Rows are points. The points of each table are mixes of a few directions, plus a little noise. How many directions does each table use, and how many do they share? Where both have some left over, give the other angles between the two spaces (their principal angles), to ten degrees, smallest first.
In the rows, zero is written as 128.

First (5 x 2):
[[119 115]
 [ 94  79]
 [121 118]
 [176 196]
 [131 132]]
Second (4 x 2):
[[119 115]
 [173 192]
 [102  90]
 [119 115]]
Directions: first 1, second 1, shared 1

First (5 x 4):
[[ 71  69  79 110]
 [ 99  97 102 119]
 [132 132 133 130]
 [169 171 163 141]
 [169 170 164 142]]
Second (7 x 4):
[[101 147 120 194]
 [108 163 119  87]
 [165  99 127  88]
 [166  77 143 142]
 [104 173 116  70]
 [160 106 101 145]
 [ 92 133 170 168]]
Directions: first 1, second 3, shared 0; angles 80

First (8 x 6):
[[143 114  98 142 177 171]
 [139 158 152 122 119 121]
 [110  95 113 116 168 114]
 [148 188 179 114 102 110]
 [101  87  95 151  65 129]
 [127  97  79 169  91 176]
 [117 165 192  84 119  56]
 [138 121 116 126 183 148]]
Second (6 x 6):
[[156  82 148  51 111 118]
 [116  94  34 127 159 111]
 [147 133 164 115  83 140]
 [131 146 178 146  94 152]
 [115 186 122 172 154 117]
 [103 128 123 158 166 131]]
Directions: first 3, second 4, shared 2; angles 70

First (10 x 9):
[[155  94 114 142 146 117 155 153  48]
 [ 99 163  88 118 119 179  94 170 127]
 [160  96 110 126 153 104 169 134  46]
 [156 165 114 133 103  80 179  94 142]
 [134  61 157 106 181  98 141 105  82]
 [ 83 171 103 141 109 142  95 191 136]
 [ 86 157 150 107 120 131  92 105 213]
 [122 120 161 131 122 145 104 108 177]
 [165 129 157 197  77 131 133 139 153]
 [122 125 126  79 148 151 118  82 154]]
Second (8 x 9):
[[173 158 119  88 117  80  50  89  99]
 [ 95 121 161 141 129 170 198 154 128]
 [105  79  75 185 149 137 141 155 191]
 [159 175 168  72 108 107  95  95  70]
 [ 91  92 115 173 142 162 183 163 168]
 [105 106 121 156 137 149 163 150 153]
 [146 139 123 113 124 108  96 113 118]
 [150 154 143  96 117 110  99 106  98]]
Directions: first 5, second 2, shared 0; angles 70, 80

First (11 x 12):
[[ 99 141  95 128 148 136 112 117 141  89 123 134]
 [101 140  70 152 159 143  96 110 154  88 141 150]
 [152 118 202  86  89 109 171 150  94 167 102  95]
 [115 136 191  58  99 112 170 144  95 122  76  84]
 [ 94 143  88 130 152 138 108 114 144  83 124 136]
 [ 97 142 106 116 142 133 119 119 135  88 115 127]
 [142 120  77 187 151 141  94 116 155 136 173 165]
 [214  89 202 150  82 110 161 155 101 239 157 124]
 [184 101 125 188 123 129 117 132 136 193 179 156]
 [122 132 181  75 103 114 162 142 101 129  89  93]
 [ 88 146  71 138 160 142  99 109 152  73 129 143]]
Second (11 x 12):
[[107 136 141 103  93 126 192 166  88 120 137 119]
 [194 102 157 142 129 205  34  47 172 119  54 123]
 [122 136  87 156 160  67 137 143 148 132 158 107]
 [129 116 185  90 136 175  56  81 132 153  87 175]
 [160 117 135 137 105 176 119 107 133 109  99 116]
 [127 131  73 175 137 130 134 137 141 113 169 139]
 [114 134 124 122 106 132 171 155 103 119 144 128]
 [133 130 115 139  93 152 174 149 109 105 137 115]
 [ 93 144  89 141 155  52 167 169 127 138 181 123]
 [110 141 134 108 122  69 185 168 108 132 136  89]
 [118 121 169  97 172 125  41  83 149 170 104 173]]
Directions: first 2, second 4, shared 1; angles 90

First (10 x 18):
[[119  73 165 110 156 136 134 123  91 147 176 118 161 136 106  84  88 180]
 [152 197  91 102  83 113 113 123 156 106  92 123  90 149 158 184 153  92]
 [104 137 105 233 143 137 141 152 172 119  68 166 118  64 126 131 189  58]
 [108  94 141 174 157 140 139 138 127 137 129 143 145  97 111  98 134 126]
 [146 124 144  51 116 121 118 111  96 134 170 100 135 176 131 128  85 178]
 [149 193  92 107  86 114 115 124 156 107  92 124  92 145 157 181 153  91]
 [123 107 141 125 139 131 130 127 115 135 144 126 140 129 119 112 115 145]
 [168 182 113  22  77 106 105 104 117 117 142  93 102 197 157 176 102 152]
 [109 129 114 205 142 136 138 146 158 122  88 156 123  80 125 126 170  80]
 [101  44 176 151 182 147 145 133  90 155 176 131 175 108  91  59  93 177]]
Second (8 x 18):
[[152  77 157 196  97 129 187 190 206 171 154 181 129 101 138 200 127 122]
 [130 156 108 126 134 139  83 131 124 118 123 128 141 136 140 141 136  93]
 [ 67 119 128  87 141 104 140 126 114 132 107 147 180 126 157  97 130 162]
 [186 134 119 117 120 148 111 116 130 127 178  91  78 162 108 157 100 132]
 [169 174 144  87  92 118 106  94  83 102 103  91  94 150 110 116 125 121]
 [ 85 144 122 104 164 122 110  84  67 101  88 105 140 118 111  43 140 139]
 [123 134  35 172 158 143 164 120 209 120 139 118  42 119 130 166 157 118]
 [114  87 211 134 118 122 122 163  90 155 129 167 218 111 129 103 107 135]]
Directions: first 2, second 6, shared 2

First (8 x 20):
[[123 130 122 129 128 127 128 133 125 130 128 135 128 124 127 126 130 127
  126 127]
 [ 53 198  26 154 141 116  86 233  83 173 129 244 123  25 104 107 167 108
   99 115]
 [ 81 172  64 145 136 121 100 192 100 156 130 201 125  62 113 116 152 115
  110 121]
 [181  79 199 109 121 137 158  55 158  95 127  46 131 201 146 141 101 141
  149 136]
 [121 134 117 130 130 126 123 140 124 134 127 140 128 118 125 127 132 126
  126 127]
 [168  91 182 114 122 135 151  73 151 102 129  66 130 182 139 137 108 138
  143 135]
 [120 134 118 131 130 126 125 138 124 132 128 139 126 119 126 126 132 125
  124 125]
 [177  82 194 110 121 137 155  59 158  99 127  53 130 194 142 140 103 142
  147 137]]
Second (9 x 20):
[[133 152  39 160 150  54  51 144 124 185 173 186 180 126 114 129 148 111
  165 106]
 [185 103 195 180  92  97 147  96 132 127  66  80 104 191 126  96 126 135
  102  87]
 [126 108 185  47 166 182 151 102 146  79 163  65 142 116 160 117 121 173
  179 154]
 [156 116  72 199  86  69 112 105 131 171 114 167 123 196  98 184 110  66
   94 126]
 [ 65 143  96  79 141 189 150 153 120 109 157 162 115  72 129 170 114 114
  117 183]
 [ 83 158 107 122 132 153 132 177 105 129 119 166 109  70 125 115 141 128
  106 131]
 [155 113 192 129 121 134 148 112 135 109  97  78 117 146 140  96 129 155
  127 107]
 [119 135 158  85 161 154 124 141 128 107 145 101 142  91 148  88 142 171
  165 123]
 [127 124 107 152 104 121 135 125 126 139 117 150 114 147 114 159 117  98
   99 137]]
Directions: first 1, second 4, shared 1

First (11 x 32):
[[108 133 138 152 110 165 106 129 135 155 129 109 169 134 139 135  97 161
  119 142 202 187  95  84  78 105 129  89 126 151 103 164]
 [102 137 120 160  57 103 123  60  82 105 188 181 110 140  79  91 126 100
  156 187 111 158 159 101  60 152 100 109 130 139  95 138]
 [111 134 127 140  89 116 129 100 106 120 154 153 121 131 105 109 126 109
  144 159 118 143 148 109 101 140 113 119 127 141 103 131]
 [138 131 130 152 128 111 122 115 115 110 151 157 105 131 100 114 149 133
  114 122 108 123 142 128  96 139 122 123 133  93 167 136]
 [127 112  71 113 160 178  97 100 144 148 112  73 178 175 182 169  91 165
  150 131 195 120  45 186 123 106 156 142 137 131 108  97]
 [113 148 191 139  70  74 164 151 107 112 149 190  81  75  70  79 155  76
  117 147  60 153 224  48 133 153  91 107 114 153 115 164]
 [171 120 116 145 195 132 110 140 144 114 125 122 114 141 130 144 157 174
   91  71 127  89 100 175 114 127 150 142 142  48 224 123]
 [140 128 178  91 179 151 150 233 183 167  52  73 150  84 175 158 124 142
   88  71 148 130 124 104 216  96 147 128 116 156 135 145]
 [174 121 134 134 202 130 120 172 155 121 106 115 113 123 136 146 160 170
   78  56 122  89 111 162 140 121 152 141 136  58 226 130]
 [102 121  84 107  99 146 121  79 114 136 133 111 155 157 151 138  93 111
  180 176 150 132  99 155 131 126 128 141 128 172  54  95]
 [121 124 117  74 118 104 164 129 121 120 111 126 111 116 141 127 128  70
  167 146  70  87 159 159 213 143 124 170 121 168  77  81]]
Second (9 x 32):
[[111 132 153 134 135 211 151 186 130 121 100  87 141 107 147 159 113 137
  122 105 181 158 127  92 125 127 115 104  99 171  59 161]
 [111  31  84 122  87  21  96  91  88 146 181 160 105  98 108  99 113 129
  142 115  94 108 147 170  92 131 154 125 157  94 135 189]
 [ 92  42 111 119  93  92 115 121  70 171 144 161 112 100  85 107 141 163
  149  88 164 150 174 155  62 103 142  78 128 143 125 190]
 [122  33  76 137 131  68 127 125 107 108 173 121  97  84 157 125 102 108
  141 102  93  90 125 161 114 146 157 144 147 114  93 187]
 [177 186 148 161 172 158 138 154 132  67 135 145  87 140 104 130 179 128
   96 102  87  90 138 122 130 163 102 156 115  67 190  96]
 [146 170 161 141 119 155 106 167 131 112 128 126 131 129 104 136 135 147
   93 117 129 132 128  97 131 147  99 132 113  85 141 140]
 [127 196 161 126 119 166 141 123 167 115 105 104 158 148 141 142 103 106
  113 173 123 149 110  92 168 138 109 136 123 140 104 100]
 [144 176 113  90 155 132  93 127 179 190  88  96 195 173 192 140 108 139
  149 169 170 131  50 124 197  79 147 162 137 167 147  43]
 [120 186 145 124 143 151 186  59 147 121  99 153 125 172 114 113 159  96
  150 179 111 143 151 138 137 118 126 116 131 172 161  46]]
Directions: first 4, second 6, shared 1; angles 30, 40, 70
